Every row gives one point. The points of each table are mixes of a few directions, plus a little noise. How many directions does each table use, and how many do they share? Where both have some left over, give the other angles between the two spaces (their principal angles), to ten degrees, smallest first.
In the rows, 128 means zero.

First (7 x 3):
[[161 126 113]
 [ 43 116 164]
 [154 106 120]
 [114 104 137]
 [162 112 114]
 [145 142 120]
 [114 190 126]]
Second:
[[113  74  78]
 [ 82 117 153]
 [157 166 147]
 [181 138  96]
 [115 139 151]
 [105 140 160]
 [143 122 109]]
Directions: first 2, second 2, shared 1; angles 50

First:
[[138 184 120 108]
 [111  34 142 161]
 [128 127 128 129]
 [137 178 121 111]
 [126 117 130 132]]
Second:
[[ 58 118 167  72]
 [149 145 127 157]
 [137 115 114 123]
 [135 146  78 155]
 [161 115 154 133]]
Directions: first 1, second 3, shared 0; angles 60

First (9 x 6):
[[141 146 114 128 170 107]
 [124 117 134 126 111 140]
 [143 145 116 126 176 107]
 [135  78 158 115 128 184]
 [116  79 161 119  80 189]
 [114 172 106 141 109  80]
 [129  77 158 118 109 188]
 [120 164 106 137 124  85]
 [130 174  99 138 150  73]]
Second, 8 rows:
[[107 112 143 131  66 150]
 [112 116 139 131  80 145]
 [113 117 139 130  82 144]
 [154 148 110 124 205 101]
 [128 128 128 129 126 128]
 [106 111 143 130  64 151]
 [161 153 105 123 226  93]
 [144 140 116 126 176 111]]
Directions: first 2, second 1, shared 1

First, 7 rows:
[[101 161 132 140 136 113 121 103]
 [128 146 129 136 145 115 137  92]
 [145 120 177 118 163 138  37 207]
 [145 135 134 125 154 112 134  94]
 [ 69 113  93 104  53 123 157 144]
 [168 101 120 156 120 176 150 160]
 [138 120 113 120 125 119 161  96]]
Second (10 x 8):
[[ 81 120 104 134  93 132 102 144]
 [126 152 184  70 154  82 109 143]
 [151  99 117 103  99 137 185 136]
 [136  81  75 124 103 129 153  91]
 [132 173 162 176 148 160 119 160]
 [ 90 159 148 113 125 103 111 132]
 [ 95 152 136 112 118 105 133 122]
 [172  81 109 119 166 120  86 101]
 [170 140 166 133 169 136 121 141]
 [125 121  79 194 103 175 158 109]]
Directions: first 4, second 5, shared 4

First, 7 rows:
[[116  94 112 130 124 125 163 165 131]
 [144 154 116 119 158 105 121  68 103]
 [113  85 114 135 110 143 157 187 148]
 [112 140 219 140  80 146 103 202 153]
 [152 152  83 122 136 165  85  65 137]
 [121 112 123 129 136 106 157 137 116]
 [141 157 128 122 149 111 113  76 108]]
Second:
[[ 99 160 128 130  91 107 112 130  76]
 [125 119 154 102 108  98 115 120 103]
 [ 98 164 159  96 131  91 124 139  78]
 [187 120  89 132 134 183 152 108 215]
 [ 85  92  93 136 131 127 165 130 162]
 [123 115 139 149 121 119 104 133  96]
 [117 115 152 124 135 108 117 133 104]
 [190 140 109 155 178 192 137 130 191]]
Directions: first 3, second 5, shared 0; angles 30, 40, 80

First (9 x 11):
[[104 144 128 112 168 132 141 127 137 122 122]
 [124  84 144 142 152 111 112 133 143 148 144]
 [149 141 119 132  83 134 127 126 112 122 123]
 [111 216 102  89 128 160 167 119 113  89  96]
 [138 162 114 120  97 141 138 124 113 113 116]
 [142 153 117 125  92 138 134 125 113 117 119]
 [134  91 139 144 131 115 112 132 135 144 142]
 [123  61 152 150 163 103 104 135 150 158 153]
 [128 101 137 138 138 118 117 131 136 140 138]]
Second:
[[127 125 126 127 127 131 122 119 130 126 126]
 [129 129 128 129 129 126 133 135 126 130 131]
 [131 134 129 132 129 123 140 147 121 133 135]
 [126 125 128 126 128 128 124 120 129 127 125]
 [127 126 127 127 128 132 124 121 129 126 126]
 [130 139 131 135 129 116 154 168 117 139 140]
 [119  97 115 107 124 165  55   7 161  97  89]
 [133 147 136 143 130 105 174 204 109 148 152]]
Directions: first 2, second 1, shared 0; angles 90

First, 8 rows:
[[ 93 138 134 153 110 111 142 133 112  99  80 150]
 [138 131 136 129 114  97 175 194 103 111 139 131]
 [163 139 153 135 151 160 100  69 147 135 145 125]
 [ 97 154  88  98 181 140 116 103 135 133  94  88]
 [109 116 105  97  75  88 132 146 149 164 139 170]
 [151 115 155 196 156 171 101 125 142  90 123  95]
 [128  98 131 115  87 131 132 132  92 151 159 157]
 [143 135 119 104 149 131 125 126 145 145 149 108]]
Second, 11 rows:
[[152 114 140 135 144 110 107 115 124 130 129  99]
 [ 99 111 128 155 151 108 154  79 150  68 169 103]
 [173 124 137  86 117 163 113 163 129 150 111 142]
 [167 104 123 152 142 146 191 118 153 137  96 115]
 [  7 166 127 129  96 115 120 131  99 134 161 175]
 [182 153  81 175 138  88 112 130 133 116  94 106]
 [123 137 137 134 115 137 132 149 104 195  88 144]
 [136  97 172  87 133 151 109 132 118 152 139 121]
 [130 133 116 124 122 139 146 133 138 117 125 139]
 [157 125 121 124 141 109  95 120 139  90 146 106]
 [ 75 143 127 109 107 143 131 139 124 120 149 161]]
Directions: first 6, second 5, shared 0; angles 40, 50, 70, 80, 90

First, 8 rows:
[[130 130 124 125 136 110 104 159 153 102 150 105 136 108]
 [102 109 136 129 120 141 134  75 108 109 128 103  88 123]
 [156 136 124 101 146 163  92 162 142 121 105 168 158 112]
 [138 138 134 140 130 102 129  98 104 195 132 112 118 155]
 [106  97 131 139 109 120 136  53  71 139 156  56  83 123]
 [114 105 131 146 131  95 126  83 125 109 125 112  48 134]
 [157 126 103 127 115 138 157 200 135 115 118 183 181 124]
 [122 184 142 116 135 154 147 194 187 134 110 185 213 145]]
Second (9 x 14):
[[129 131 114 148  95 106  62 162  89  72  78 110 131 181]
 [102 146 106 153  77 123  80 145 113 124  80 113 124 151]
 [171 137 139 135 147 132 139 103 141 117 151 133 112 131]
 [ 75  99 136  84 155 140 190 131 143 184 158 141 156  71]
 [159 150 124 156 112 127 100 117 128 107 116 121 107 152]
 [120  97 130 109 139 103 103 171  88  75 109 122 156 159]
 [211 124 157 120 191 127 159  94 141  93 183 144 112 134]
 [104 124 132 111 140 145 173 112 153 179 154 138 132  84]
 [ 81 146 115 134  97 150 148 114 154 198 123 129 122  88]]
Directions: first 6, second 3, shared 0; angles 60, 60, 90

First (11 x 18):
[[103 101 153 141 122 130 152 139  72 107 116 118 102 124 140 121 154 119]
 [ 73 125 145 130 124  91 123 125  97 135  93 114 116 112 113 106 129 132]
 [190 178 101 110 146 153 137 141 166 116 154 158 151 150 136 134 119 133]
 [128 197 100 107 141  96 105 125 176 151 119 152 158 126  97 102  99 145]
 [122  80 124 158 104 152 129 123 126 138 152 128 120 118 133 136 145 114]
 [ 91 107 123 130 114  94  81  95 168 172 113 103 139 109 100 136  99 137]
 [199 169 118 112 150 170 166 158 126  86 156 159 134 158 157 134 141 125]
 [ 95 100 125 152 107 123 120 120 123 148 132 128 123 110 116 116 137 121]
 [193 153 127  93 155 146 127 127 160 108 136 121 144 157 149 167 107 139]
 [110  89 153 141 120 136 146 132  82 111 121 111 103 125 143 133 149 119]
 [104 111 138 134 121 116 123 123 115 133 117 116 119 119 123 125 130 127]]
Second, 8 rows:
[[134 138 132 130 129 128 130 118 128 116  93 125 131 147 136 165 133 172]
 [ 90  96 157 112 150 105 104 137 119 142 117 106 116 115 126  78 116  99]
 [138 136 133 126 130 135 143 134 111 111 125 128 122 134 136 137 134 132]
 [119 119 133 123 132 126 127 137 120 132 147 125 122 116 125  98 124  97]
 [114 117 120 130 126 122 111 129 145 151 148 129 132 111 116 101 118 104]
 [124 120 137 120 133 130 138 146 105 124 157 126 117 113 127  89 126  80]
 [124 123 118 132 121 129 122 132 138 144 156 134 131 112 118 104 121 100]
 [181 177  95 150 101 152 147  95 156 102  81 150 155 173 140 249 151 241]]
Directions: first 4, second 3, shared 1; angles 30, 60

First:
[[121 143 109 150  90 143  50 135 200 144 145 133 133 130  33 105 122 150
  110 123]
 [149 143  97 177 118 132  70 124 187 149 147 131 113  97  79 154 118 137
  120 147]
 [129 136 144  98 137 125 157 128  99 126 124 146 135 164 186  88 135 135
  163 109]
 [129 134 120 121 154 109 130 147  90  97 113 138 119 157 157 138 137 132
  136 146]
 [126 140 132 188 101 153  67 122 202 185 140 145 115  72  67 136  75 125
  105 126]
 [158 115 120  84 103 101 178  75  83 134 130  72 157  94 177 168 138 132
  114 124]
 [125 105 137 113 170 144 200 137 116  99 138 127 119 154 165 107 181 104
  168 121]
 [132 141 131 120 115 101 112 119  85 136 104 126 135 114 156 158  87 140
  103 138]
 [ 82  96 160 101 165 145 188 166  90  82 111 133 126 170 132 100 159  98
  134 118]]
Second:
[[102  95 139 101 143 136 175 141 105  92 122 105 136 143 112 130 164 106
  117 123]
 [ 98 130 136 116 108 108  89 145  90 117  92 124 140 128  94 154  85 134
   69 140]
 [132 118 125 127 143 141 161 122 141 122 142 124 124 131 140 114 159 117
  150 123]
 [181 180 106 173 112 121  63 102 178 193 147 170 115 106 166 120  86 163
  167 129]
 [119  87 135 105 161 153 215 131 130  93 148 105 128 144 134 109 202  97
  156 115]
 [122  98 131 112 149 147 188 131 128 103 142 109 126 138 130 113 182 107
  146 120]
 [154 181 116 166  95 103  29 115 145 180 117 164 121 105 138 146  48 171
  119 140]
 [106 158 134 133  88  93  38 143  89 140  81 140 139 115  95 163  40 158
   56 147]
 [116  76 137 100 167 157 233 131 128  84 152  96 131 148 133 105 218  88
  160 114]
 [140 140 124 139 125 128 119 120 143 143 136 137 123 125 140 124 122 135
  141 127]
 [133 141 126 138 118 122 101 126 131 142 123 137 127 124 128 133 108 139
  122 133]]
Directions: first 6, second 2, shared 2

First, 11 rows:
[[102 154  97 109 123 158 110 152 124  98 120 113 124 157 109 169 109  95
  116  37 151  98 142 120]
 [ 77 112  80 141 155 121 125 136 131  96 169 148 121 110 128 138 140 110
  123  93 126 148 120 174]
 [118 155 218 180 145  50 122  70 138 109 159 117 157 133 118  87 116 163
   73 167  96  79 130 156]
 [121 162 201 185 145  71 124  96 158 105 152 105 156 137 108 105 106 156
   70 128 118  73 141 126]
 [168 101 135 109 114 124 140 112 120 156 103 129 111 113 152  88 137 151
  162 202 110 168 124 122]
 [163 128 119 138 120 145 146 157 165 147 112 118 125 122 127 132 120 140
  135 129 149 137 142  73]
 [107 117  66  92 127 148 117 140 114  90 115 122  90 134 139 129 119 101
  152  81 127 155 138 152]
 [ 86 148  85 132 137 169 121 173 136 115 153 138 144 137 103 198 129  92
  110  34 164 106 126 120]
 [102 137 103  88 116 154 107 128  92 108 118 128 119 150 130 152 124  96
  136  84 129 118 124 152]
 [180  95 150 112 111 137 148 118 107 202 109 156 135 104 150 106 161 153
  165 238 116 168 103 113]
 [180 107 150 120 112 134 146 122 124 182 104 135 130 111 145 106 144 154
  158 213 120 158 118 100]]
Second, 11 rows:
[[110  99  59 148 164 114 176 157 182 116 145 139  98  79 159 112 120 126
  132 121 122 196 123 109]
 [ 65  80  13 120 156 125 194 136 144 102 152 152 111  64 155 140 131 117
  141 116 115 235 118 132]
 [178 161 196 129 127 121  96 139 144 161 103 119 114 159 140  96 115 127
  121 143 125  71 120 115]
 [ 75  85  55 159 142 121 184 122 141 102 171 142 157  73 110 163 145 148
  125 122 136 199 141 121]
 [161 171 214  88 110 130 100 107  84 186  93 138 139 166 146 116 123 113
  119 169 104  70  88 132]
 [115 115 111 149 142 116 161 132 148 136 146 140 141  98 132 134 132 138
  119 142 127 158 122 111]
 [151 158 193 106  92 145  71 108  80 132 107 111 142 184 101 138 130 128
  131 125 137  57 139 151]
 [134 135 127 101 109 146  88 126 102  99 109 110 109 163 121 124 125 114
  147  96 134 104 145 156]
 [126 119 116 151 147 115 156 139 161 139 141 136 128 101 138 123 128 135
  118 139 127 152 121 108]
 [122 136 133  99  90 156  73 109  73  85 116 103 132 177  89 150 134 123
  148  89 146  90 164 171]
 [167 153 190 157 128 116 111 136 153 156 123 119 138 145 119 113 125 145
  111 146 136  79 131 107]]
Directions: first 5, second 4, shared 2; angles 40, 60

First, 9 rows:
[[101  97 110 100 118 162 130 128 173 129 139 142 176 117 153 141 135 102
  126 108 146 122 130 140 106 137 126 124 163 129 118 138]
 [149 163 135 175 154  64 114 109  96  94 140  97  38 142 101 155 142 138
  143 137 127 128 117 119 105  96 108 120  85 148 116  91]
 [135 164  73 184 132 100 121 103 147 123 130 110 114 123 115 119 144 131
  100 131 118 113 133 124 142 139 137 146 132 144 147 114]
 [122  70 249  27 121 172 140 177  68 133 121 158 136 143 144 142  93 135
  188 130 141 163 114 129 104  97 109  91 105  98  89 153]
 [119 115 118 109 114 163 136 136 143 151 119 143 178 118 141 108 119 125
  115 126 123 127 135 132 147 148 141 137 152 118 141 148]
 [146 151 128 153 134 106 126 125 104 131 120 118 103 132 113 115 124 146
  122 142 114 130 129 120 150 128 133 134 108 128 141 124]
 [115 137  63 159 125 128 123 105 181 125 138 123 152 115 134 130 147 109
  100 114 133 107 135 135 124 146 135 144 160 143 140 122]
 [148 153 134 153 135 101 126 126 100 124 121 116  93 135 110 120 124 146
  126 142 116 131 127 120 143 123 129 132 105 129 136 120]
 [117 104 140  95 116 161 136 141 135 141 124 145 166 124 143 122 119 122
  131 123 132 132 130 133 128 135 131 126 144 115 126 145]]
Second:
[[140 143 142 145 141  95 121 122 105 110 133 113  78 138 114 142 132 135
  141 134 128 131 121 123 116 109 116 121 102 136 119 111]
 [ 99 103  91 113 118 158 128 119 187 127 142 139 178 115 152 142 142  97
  118 104 147 115 133 141 105 141 129 130 171 134 122 134]
 [109 103 106  98 106 184 140 139 165 160 118 153 212 111 152 101 119 117
  106 118 127 124 140 136 152 161 149 141 172 114 145 159]
 [155 143 164 122 123 136 139 152  72 160  97 135 131 132 114  80  98 166
  123 157  98 144 132 115 187 140 147 138 103 105 154 148]
 [142 156 142 172 162  47 106 102 103  68 156  89   9 149 101 188 154 125
  160 127 144 126 109 123  67  76  90 105  79 158  92  76]
 [127 126 127 125 126 133 129 130 130 132 126 130 136 127 130 124 126 128
  126 128 127 128 129 128 132 131 130 129 131 126 130 131]
 [133 125 136 113 116 154 138 144 117 156 110 142 164 123 131  95 111 141
  117 138 113 134 135 126 165 147 145 138 134 112 147 150]
 [155 151 162 140 136 104 129 138  73 131 113 119  86 140 107 111 114 158
  136 151 110 141 124 116 153 118 129 128  89 121 135 125]
 [111 118 105 132 132 123 121 112 164 107 148 123 125 125 137 159 147 103
  131 109 148 117 125 136  89 120 116 121 144 143 111 115]
 [110 112 105 119 121 147 128 123 164 128 136 135 160 120 143 136 136 109
  122 113 139 120 131 136 114 137 129 129 155 131 125 132]]
Directions: first 3, second 2, shared 2
